Each row is a point. To make a cloud, some directions were put in groups of two or more. Within a group, all points are equally far from the middle, so they leave a hole (a ring in 2 directions, a hollow ball in 3). The other directions are filled evenly. Then the cloud was stretched, turned, moved and blurred a little. How many holes are there, and how many directions does each take, smallest first?
In the rows, 128 means zero.

Cloud (19 x 3)
[[190 184 157]
 [146  93 172]
 [140 119  99]
 [147 197 119]
 [156 135 110]
 [109 107 196]
 [183 195 161]
 [159 175  94]
 [112  87 132]
 [153 190  92]
 [135 195 128]
 [107  87 119]
 [121 160 183]
 [156 197 135]
 [103 170 133]
 [176 184 130]
 [109 113 196]
 [121  86 188]
 [130  97 126]]
Holes: 1 (2)

Cloud (30 x 4)
[[155 171  87 179]
 [ 94 166  70 101]
 [149 175 157 132]
 [106 124  84 130]
 [156 131 180 118]
 [133 180  61 156]
 [194  80 100  66]
 [111 186  60 127]
 [104 186 142 122]
 [103 172  63 148]
 [153 174  96 191]
 [175 160  83 128]
 [107 180 164 127]
 [180 119 153 120]
 [182 130 116 165]
 [ 94 197 118 143]
 [161  77 106  49]
 [122 191  73 162]
 [131 133 171 102]
 [180 152  95 120]
 [129 133 114 199]
 [142 143 148  85]
 [131 169 175 122]
 [105 175  94 199]
 [137 168  80  72]
 [114 196 104 128]
 [146 131  78 174]
 [172 153 120 102]
 [163 133  99 183]
 [161 106  96 159]]
Holes: 1 (3)

Cloud (51 x 6)
[[ 94 161 175 144 126 102]
 [116  92 176 115 155 110]
 [ 57 111 123 187 154  65]
 [166 145 136 151  78 201]
 [139  81 165 167 109 191]
 [141 132 136 229 120 129]
 [116 157 101 196 136  87]
 [197 114 145 165 126 138]
 [144 110 149 159  56 147]
 [ 70 154 102  93 135  77]
 [149 153 113 178  87 165]
 [187 139 153 159  95 149]
 [ 62 110 130 188 123  83]
 [106 142 125 134 152 172]
 [ 56 116 166 103 100 141]
 [171  97 139 145 158 130]
 [130  78 119  97 124 131]
 [172  95 143 112  73 172]
 [134  80  88 199 114 158]
 [176  67 145 174 119 136]
 [ 90  91 186 106 116 148]
 [ 84  94 163 122 109 179]
 [ 91  93 115 162 142  24]
 [115 131 133  95  98  56]
 [ 98 113 130 162 176  19]
 [ 68 149 169  69  87 141]
 [126 103  89 144 101 184]
 [ 96 104 120 224 114  95]
 [102 134 168  59  86 194]
 [137 152  81 178 122  92]
 [ 62 126 166  80  91 154]
 [105 136 190 101 144 128]
 [129 117  92 135  98 194]
 [116 132 145 149 145 186]
 [117 150 153 109 144  47]
 [127 108 165 212 107 104]
 [ 97 131 101  95 119 174]
 [142 135  80 173  91 147]
 [110 135 109 177 171  26]
 [145 129 157 168 136  53]
 [173  94 116 109  92 149]
 [126 142 179  71 132 148]
 [138 139 167  66  94 198]
 [107 108 105 202  89 117]
 [152 132 159 209 111 123]
 [ 94  99 173 133 144  48]
 [ 96 157 153 120  72 123]
 [ 86 136 104  98 122  49]
 [110 110 120 197  79 129]
 [163 137  80 197 133 134]
 [107 150 177  49 102 167]]
Holes: 3 (2, 2, 2)

Cloud (75 x 8)
[[201 127 137 167 149  88 154 168]
 [179 166 128 153 115  92  74 104]
 [149 156  78  65 139  79 133  48]
 [ 94  79 115 199 107 196 136  95]
 [141  82 125 206  82 162  94 101]
 [122 112 132 200 149  97 153 132]
 [186 167 121  70 167  88 142 110]
 [136  80  96 205  81 113 113 155]
 [ 86 124 114  95 131 112 187 183]
 [191 127  97 118 153 123 201 106]
 [ 84 142 125  64 131 130 167 157]
 [198 149 164 145 105  88 144 148]
 [145 117 105 187 131 158 161 207]
 [123 127 145 110 159  48 131 179]
 [ 74 175 133 106 172 136 103 159]
 [182  98 147 126  73 143  98  96]
 [126 114 151 131 148 149  41  98]
 [138  43 128 149 153 117  98 111]
 [ 90 145 140 113 193 111  78 123]
 [ 77 175 135 143 156 143  89 147]
 [136 108 136 125  97  96  66  81]
 [ 95 158 123 163 139 174 169 158]
 [117 164 163 142 138 102 175  86]
 [139 101 145 119 199  88 153 177]
 [156 104 113 169 150 174  41 120]
 [175  88 145 146  72 162  72 136]
 [ 99  78 186 109 170 154 182 182]
 [176 121  56 123 145  95 126  56]
 [ 98  56 164 136 162 177 181 114]
 [183  30  82 150 128 160 136 132]
 [165 169  77 109  99  85  94  67]
 [162 156  92 136  81 137 169 111]
 [108 131  93 112 198 111 170 197]
 [133  43 147 174  98 168 101 114]
 [112 163 173 128 146  96  75 126]
 [141 152 155 127 131 123 128  44]
 [110 129 127 101 147 167  79 175]
 [121 155 163 184 124 108 124 161]
 [148  99  74 104 127 103 192 185]
 [114 125 137 183 100 154  62 133]
 [213  58  84 138 132 155 150 123]
 [101  68  59 196 164 186 151  95]
 [103  52 101 127 144 158 107 145]
 [168  67 121 172  83 181 137 102]
 [173 183  51 146 126  77 107 155]
 [116 148 171 124 173 164 127  70]
 [122 139 179 134 183 171 108  98]
 [195 173  86  96 112  65  92 134]
 [145  16 153 146 138 168 136 111]
 [137 157  58 120  96  70  76 111]
 [121 189 144 118 120 106 184 160]
 [156 161 141 112  87  99  97 202]
 [100 104 169 144 160 198 182 142]
 [ 85  63 173 130 147 175 115 158]
 [166  97 105 179 101 187 141 174]
 [187 149 133  98 119 148 177 147]
 [ 93 129 184  78 157 108 143  83]
 [116 125 129  73 100 138 166 148]
 [123 119  98 171 168 208 124 148]
 [ 91 111 126 108 178 110 135 210]
 [156 125 164 139 139 117 189  92]
 [152 148  96  95 117  39 106 194]
 [107 133 142  69 147 182 128 126]
 [120 124 146 216 123 151 102 167]
 [130 169 128  78 126  29 129 118]
 [138 167  83 141 145 162 174 156]
 [ 94 161 117 160 151 124  59  75]
 [141 123 156 190 108 139  63 109]
 [ 80 124  95  82 201 113 208 131]
 [132 155  80  87 177  60 200 156]
 [154 121 135 141 141 165  96  45]
 [117 155 177  62 149  63 146 126]
 [140 152 129 194 116  84 155 153]
 [ 61 136 118 163 115 120  89 133]
 [159 205 110  78 164  87 156 150]]
Holes: 2 (3, 4)

Cloud (84 x 8)
[[170 105  85 136  96  99 186  86]
 [186 132  70 129  87 146  96 139]
 [ 76 114  77 115 132 128  77 122]
 [186  95 152 111 119 107 125  76]
 [ 97 132 136  61 114 206 106 185]
 [111 130 138 185  89 101 152 197]
 [130 135  86  69 139 168  86 102]
 [ 97 125 104  40  68 138  98 127]
 [ 87 103 116 154 145  99 184 142]
 [ 88 129 116 149 141 109 197 166]
 [ 59  90  83  68 118 163 138 226]
 [104  67  91 120 128 137 105 196]
 [103 135 204 170 117 163 163 138]
 [120 103 136 134  91  84  93  72]
 [ 32  86 152 117 147 155 142 139]
 [120 139 185 112 169 135 126  86]
 [138 114 144  47  84 179 134 129]
 [113 124  86  29  78 150 123  83]
 [108 110 214 133  96 152 136 197]
 [102  97 121  88 129 136  60 204]
 [111 143 142 217 146 142 135 199]
 [134 158 148 130 173 127 152 158]
 [126 156 118  85  74 104  88 137]
 [160 107 141  72  72 160 132  99]
 [ 50 175 120 169 135 151  76 170]
 [136 130  90  39 148 134 133 175]
 [131 131  73 106  98 192  97 165]
 [ 80 105 187 101 150 162  82  97]
 [122 133 158 101 133 154  62  69]
 [114  86 111  90  81 119 180 199]
 [111 119 157 198 148 109  98 147]
 [153 112  45  94 101  94 119 174]
 [170 148 141 188 109 112 182 103]
 [ 73  64 149  35  97 132 131 101]
 [138  79 106 129 115 158 131 225]
 [165 145  35  78 120 133 116 167]
 [116 107 103 107 141 132 203 103]
 [105 206 111 123 139 159 125 116]
 [123 178 137 201 108 131  62 188]
 [ 99 143 144  85  69 122 124 146]
 [124 176  89  49 122 130  88 142]
 [ 84 140 191 138 152 129  74 187]
 [ 73 141  63 124 139 128 120 109]
 [129 182  82 126 107 153 167 175]
 [ 56 102 118 148 113 180 124 144]
 [119 119 113  19  78 148 141 113]
 [133 147 197 160 111 148 174 139]
 [123  90 100  72 138 185 144 178]
 [ 90 137 157  93 148 133 189  96]
 [163 123 137  61 116 117  97  40]
 [107 141 138 162  95 153  55  88]
 [125 128 108  29  89 171 152 135]
 [ 98 168 150 128  88 172  52 181]
 [ 90 136 107 173 133 121 119 236]
 [150 186  84  99 143 123 105 167]
 [133 138  67  44 107 112  77 132]
 [169 111 150  32  93 120 132 109]
 [ 79  87 182  65 107 123 135 188]
 [117  99 132  45 152 145 152  79]
 [ 63 102  63 106 129 143 145 133]
 [112 178 115 167  93  96  83 151]
 [158 110  79 108  87  84 137 181]
 [115  91 164 125  79 127  70  91]
 [149 145 152 170 107 131 190  98]
 [ 93 132  81 133  96 121  69  91]
 [110 104 166 157  93  98  85  81]
 [123  67 102  70  92 113 185 183]
 [150 203  93 157 146 112 111 119]
 [146 116  50 126 119 122 178 110]
 [124 137 231 139 114 132 100 157]
 [142 116 204 124 110 135 136  55]
 [152 111 110  80  77 161 157  89]
 [139  59 144 138  79 134 127 162]
 [ 71  49 171  89 102 132 152 114]
 [ 69  69 100  79 146 130 117 148]
 [137 138 127 170 110  74 175 156]
 [ 49 142 122 117  97 178 111 217]
 [129 192 137 104 134  98  99  97]
 [ 91 190 122 112 115 123 107  63]
 [116 125 176 157 139 156 188 129]
 [158 151 135 162  86 143 109  62]
 [108  70 142 166 139 120 125 152]
 [109 150 158 179  71 130  98 185]
 [178 152 158  75  98 108 117 123]]
Holes: 3 (2, 2, 4)

Cloud (101 x 9)
[[167  90  95 177 129 202  99 120  97]
 [148  85  75 123 131 183  85 109 184]
 [102 153 134 160  62  85 173 185 104]
 [ 99  94 140 141  73  82  68 115 109]
 [ 72 154 126 148 177  96 119 104 122]
 [126 121 117 144 162 159  71  87  76]
 [108 107  96 102  92 199  81  74  91]
 [126 157 147 150  37 158 128 138  89]
 [ 48 143 104 150 123 185  74  87 157]
 [136 177 161 123  52  58 136 154 132]
 [ 79  78  65 151 186  86  71  87 109]
 [125 184  87 100  60 109  97 159 173]
 [124 169  90 130 156 196  66 114 119]
 [148  74 127 164 135 184 132 124  72]
 [144 125 131 104 111 175 156 128  62]
 [131  66 128 144 110 110 171 174 103]
 [102  57  98 126 142 136 146  76 157]
 [ 46 123  92 110  83 107 115 183 168]
 [143 163 118  96 130 187  90 122 189]
 [134 110 148  70  89 122 112  81  65]
 [169 137 147 133 107 159 181 129 135]
 [ 92 114  95 113 137 131 102 138  34]
 [ 84  83  78  97 166  85 125  98 151]
 [112 128 137 127 143 146 162 105  90]
 [103 145 113 150 112 182 104 137 228]
 [106  95 173  93 129 127 105 137  77]
 [ 63 159 106 166  79 134  68 135 165]
 [160  70 159  90 101 157 156 156 106]
 [ 96 155 107 179  87 113 152 188  99]
 [135 194  53 117  72 133 122 133 116]
 [ 71 126  59 154  61  89 184 140 164]
 [109 120 137 138 189 121  88 119  92]
 [ 95  63  68 157 118 116 101 164  71]
 [ 96 132 147 147  81 142 170 127  82]
 [ 98 112  77 190  84  91 145 179  93]
 [114 120 193 157  22 101 173 170 139]
 [146 149 159  98  61 153  63 130 164]
 [ 48 102  99 122 126 162  67 112 104]
 [157  58  78 153 112 139  91 102 173]
 [116 155 114 120  88 169 139 149  61]
 [153  67 141 191 104 179 142 179 125]
 [134  89 152 120  96  93 115  90 196]
 [130 112 109 104 156 151 141 108 179]
 [125 152  56  82 156 176 138 132 134]
 [ 61 169  76 128 100 113  70  74 156]
 [ 97  50  65 155  91 103 110 120  85]
 [128  77  82 176 117  79  79 165 127]
 [148 191 111  90  49 112 152 184 112]
 [110 138 197 108 128 162  86 116 116]
 [ 54 147 151 143  79  85 133 102 208]
 [100 152 101 190  65 170 103 139 134]
 [ 80 121 168  98 108 104 108 183 134]
 [ 72  77 115 136 122 113  90 145  66]
 [ 46 151 131 128 124 110  92 152 201]
 [ 76  50 147 157 109 113  83 121 104]
 [143 109 195  67  92 116 102 110 110]
 [ 91 124  76  55 109  77  72 105 133]
 [142  73  98 174  50 157 109 163 103]
 [ 83 188  94  56  94 159 133  98 121]
 [ 72 140  84  75  62 150 100 139 121]
 [ 65 161 176  74  94 132 121 121 162]
 [ 42 167  58 150  75 138 116 105 168]
 [151 127 162  82   9 146 158 163 118]
 [132  94  83 182 112 130 166  86 162]
 [127 132 138 160 123 134 154  86  99]
 [ 94 150 134 124  90  59  78 103  96]
 [160 148 152 160  65 140 146 187 112]
 [151 143 140 103 115 105 104  69 161]
 [ 47  64 101 133 139 164  97  98 138]
 [ 68 124  88 116  67  45 127 145 187]
 [114 140 114 142  81 138  48 143 168]
 [145  68  81  96  61 140 138  86 105]
 [105 124 148  61  96  49 133 130  97]
 [102 153 166 178  64 149 116 185 147]
 [166 153 139 161  74  96 161 141 136]
 [127 116 128 168 116 175 134 104  72]
 [143 118 144  89 147 112  55 130  80]
 [ 78 176  87 128  41 160 133 131 194]
 [177 107 107 171 123 175  93 164 110]
 [ 24 171  80 166 105 121 145 130 156]
 [ 68  88 165 119 121  93 127 118 111]
 [133 149 161 124 121 165 160  96 178]
 [135 173  48 117  74 132 124 134  83]
 [111  49  97 159  39 126 114 117 105]
 [133  78  47 126 131 183  88 151  96]
 [ 47 106 153 113  60 177 109 138 158]
 [171  87  68 156 121 102 138 117  93]
 [141 151  97  74 120 166 150 136  67]
 [105  54 133 112 120 119 157 146 138]
 [163 197 109 104  73 133 144 129 153]
 [ 85  94  54 120 183  92 103  88 163]
 [104 128  88 206 108 104 166 146 154]
 [120  81 149 130  71 103  90 158  73]
 [135 110  92 131 132 133  94  65 192]
 [119 112 117 137 193 178  93 141 112]
 [ 97 135  30 157 106 121 139 156 191]
 [120 159 103 148  92  83 136 102 200]
 [ 78  97 149 157 138 116  74 168 157]
 [158 160 209 133  80 136 127 121 156]
 [ 92 136 131  57  89 141  71 152 125]
 [ 74 137 111 117  52  44 183 128 111]]
Holes: 2 (4, 4)

Cloud (96 x 9)
[[ 94 188  95 174  94 167 117 135  98]
 [102 145  87 191 115  84 146 149  84]
 [101  15 131 119 194 149 172 178 109]
 [133 114  79 100 194  78 207 154 113]
 [144 115 146 123 177 198 157 183 178]
 [174 154 103 128 146 129 172 108 178]
 [134 139 128  74 132  42 191  83 140]
 [129 133  87 190 133  74 171 114 150]
 [201 155  93 169 122  62 164  65 181]
 [166 178  38 124 100  71 168 112  94]
 [160 145 111 170  78 206  94 117  66]
 [102 164  98 102 114 205 150 149  66]
 [ 91 183  79 150 157 149 130 128 112]
 [ 75 128 121 131 198 156 195 157 131]
 [148 135  49 139 125  82 127 163 145]
 [ 98 171  52 124 158  88 179 161 101]
 [122 101 118 121  92 150 125 159 126]
 [123 161 153 167 107 141 142 126 158]
 [115 129 122 145 146 206 133 165 155]
 [137 186  70  45 134  50 186 119  92]
 [164  96  81 145 114 120 153 167 113]
 [113 157 105 129 147  95 185 187 108]
 [154 113 107 186 135 166 118  87 128]
 [ 47 112 103 129 151  62 183 193  92]
 [ 88 177  60 161 126 172 143 157 125]
 [141 170  13 185 136  70 134 174 101]
 [ 76 104  59  87 137  76 184 125 125]
 [165  57 100  75 132 151 135 149  65]
 [133 117 145 180 144 160  76 142 104]
 [178 135 114 131 126 202  56 171  75]
 [ 91 161  72  99 192  83 153 115  92]
 [134  88  72 184 127  97  95 137 156]
 [143  92  60 181 164 123  93 141  74]
 [108 166 115 185  80 169 103 128 115]
 [196 106 111  74 128 123 159  96 114]
 [145 111 150 101 133 146 140 124 144]
 [111 151 116  42 127 182  95 187  74]
 [122 118  88  66 150 103 120 128  52]
 [ 82  83  56 157 165 105 150 130  64]
 [151 139 130 215 159 221 108 166 168]
 [128 124  94 170  89 140  78 169  73]
 [157 122 109  92 127 198 126 140 143]
 [117 143  48 173 134 100 146 164  94]
 [ 78 117 140 159 160 110 172 208 106]
 [188 126  42 168 159 160 134 113 169]
 [ 95 142 106 145 129 165 120 120 154]
 [188 160 110  82 122 147 146 100 110]
 [ 73 161 154  84 124 139 173 112 143]
 [135 159 122 119 191 115 165 110  83]
 [148 106 121  92 165  52 168  94 161]
 [177 109  56 166 131 173  73 148 110]
 [195 158  81 139 125 148 145  90 132]
 [175 132 135 152  80 157  71 128 134]
 [110  47  76 148 157  90 165 143 140]
 [125  81  86 155 117 154 160 183  92]
 [130 114  11 163 105  94  95 136 116]
 [134 198  98 125 112 194 158 155  61]
 [170  65  95  90 148 131 183 113 118]
 [105 100  75  95 165 150 169 177  94]
 [126  72  71 173 172 157 131 117 173]
 [154 117  99 169 105 123  89 106 159]
 [187 103 114 125 115 117  89 137  55]
 [ 99 105 132 145 120 120 168 169 165]
 [167 100 102 104 163 122 147 143 119]
 [126  92  96  79 185 121 130 125 137]
 [ 56 226 127 134 136 142 163 143 139]
 [152 120  82 121 146 129 117  60 117]
 [ 92 154 103 117 179 156 190 179  78]
 [187 141 151 152 118 171 124 166 182]
 [151  55  93 135 161 145 130 193 124]
 [ 94 207 104 134 155 125 147 122  73]
 [194  28  89  44 141 117  98 109 112]
 [136  90  60 140 111 172  77 144 129]
 [ 91 214 119  79 141 109 189  94  98]
 [124  53  99 121 187  93 168 151 206]
 [144  89  98  93 115 124 148 124 194]
 [148  91 109 136 126 121 130 141  96]
 [112 209 117 205 112 171 132 136 143]
 [ 90 165 150 101 147 161 130 137 101]
 [136  73 149 122 128 176 151 201 117]
 [129 117 160 156 143 120 143 156 193]
 [181  39  89  77 138 130 137 102 137]
 [ 96 136  68  69 135 115 173 103  55]
 [110 186 113 153 104 155 171 177 206]
 [ 86 153 112 106 126 166 159 202 145]
 [219 110  89  46 138 108 122 107 106]
 [147 192 113 174  83 147 155 171 116]
 [138 175 126 173 142 118 175 101 170]
 [109  78 128  93 183  99 140 147 170]
 [ 80 173 124 111 100 146 145  98  87]
 [110  76  27  92 139 127 163 132 100]
 [185 108  96  86 127 128 148 116  87]
 [181 139  52 128  98  84 135  90  89]
 [146  96 113  74 196 110 158 141 134]
 [192 109 147  87 114 130 181 158 130]
 [173 134 108  61 117  96 168  75 151]]
Holes: 0

Cloud (87 x 9)
[[195  96  95 128 115 145 122 109 101]
 [147 182 139  82 138 110 173 156 163]
 [141 171 106 155 175  96 143 140  59]
 [149 163 107 111 161  61 186 137 144]
 [120  98 150 121 142 191 119 127 146]
 [152 132  92 109  47  90 110 202  63]
 [127 116 110 136  99  97  96  90 102]
 [143  78 199 112 173 142  64 130 146]
 [ 89 100 132  85 177 191 110 153 146]
 [196 110  91  98 155 112  80  72 192]
 [145  94 128 166 102 119 159 119 177]
 [160 129 122 142 141  89  89 164 130]
 [148  58 140 166 152  86 154  76 182]
 [184 119 118 165 116 148 118 134  86]
 [122 122 112  44 133 173 118 115 111]
 [161  99 155  97  84 128 144 129 143]
 [151 118 166 103 111  48 136 166 175]
 [164  69  74 175 196 103 110 109 111]
 [113  71 115  66  91 135 118 135 111]
 [215 135 146 116  89 133 147 125 147]
 [ 83  94  93 120 124 128  58  81 122]
 [131 148 110 140 160  74 171 185 132]
 [155 129 107 178  79  72 131 110 188]
 [102 116 108 152  91 120 151 125 157]
 [134 143 115  94 105 157  86  81 151]
 [191  68 122 184  98  54 132  73 109]
 [170 171  25  54  77 131 148 107  94]
 [220 111 106 103 110  79 219 142  68]
 [126 112 173 155 105 103 179 147 152]
 [155  91 117  73 182 118  88 175  71]
 [101 113 152 145 170 187 123  70 177]
 [184  81  81 119 120 100 105 123 151]
 [129 137  47 111 219 170 137  81 170]
 [137 101 182 167  71  70 120 120  90]
 [ 92 145  62 130 136 126 187 172  64]
 [ 81 162 106 110 101  79 167 141 147]
 [ 56 112 132  93 212 157 145 156 104]
 [106 118 106 141 218 142 111 162 127]
 [122 177 187  64 110 184 159 183 154]
 [147 183  89  81 165 159 166 204 109]
 [ 87 166  87  96  59 139  93 152 151]
 [179 176  65 159  93 179 140 114 112]
 [130 101 135  44 103 132 102 152  98]
 [148  80 153 142  72 120  88 120  93]
 [158 125  92  69  87 117  99 146 124]
 [204 176 140  88  58 115  96 154  81]
 [156 142 163 123  99 138 157 213  49]
 [121 156 169 118 100  63 131 107 151]
 [162  98 156 155 112 107  89  99 126]
 [173 164 122 145 122 143 147 170 194]
 [179 173 102 205  51  97 147 115 124]
 [178 121  86 152  73 102 135 104 195]
 [143 168 146  58  82 143  91  69  90]
 [146 126 117  80 194 155 126 181  86]
 [122 159 153 142  89  75 170 115 103]
 [185 140  95 129 228  79 138 118 165]
 [148 125  39 119 147  97 177 158 120]
 [118 163  96  82 100 101 140  87 135]
 [121  85 128 150 133 122 174  92 168]
 [125 173 149 135 154 120 108  92 136]
 [125 147 104  57 162 136  79 129  93]
 [116 100  99  47 203  94 105 202  99]
 [130 138  67 157 128  65 119 145  48]
 [156 147 114  98 164 166  98 157 164]
 [108 183  94 151 195 207  78 118 167]
 [190 161 101 191 135  84 184 101  85]
 [116 150  44  79 144 169 195 118 137]
 [161 111 162 121 202 146 130  87 141]
 [142  30  87 160 159  70 117 124 162]
 [173 154  96 166  92  58 152 158 211]
 [ 98 116 195 109 140 163 132 161 101]
 [130 126 113 127 149 177 132 148 155]
 [113 108 152 128 211 114 147 134 115]
 [139  85 112 129 135 211 101 102  91]
 [151 126 110 116 104 138 170 111 130]
 [188 165 110  97 121  87 103 120  76]
 [133  94 116 189 171 109 159  64 135]
 [162 139 148 145 170 163 101 156  22]
 [176  80 166 133 134  83 138 125  82]
 [122 123 197 118 122 211  74 131 105]
 [151 154 130  75 128 149 106 185  34]
 [122 162 109 134 187  40 153 128 169]
 [152 149  95 151 173 103  97 136 173]
 [217 120  61  86  42 155 110 137 110]
 [183 147 172 109 232 126 152 153 133]
 [169 101 176 126  98 118 153 133 175]
 [165 154 129  73 123 206  88 112  97]]
Holes: 0
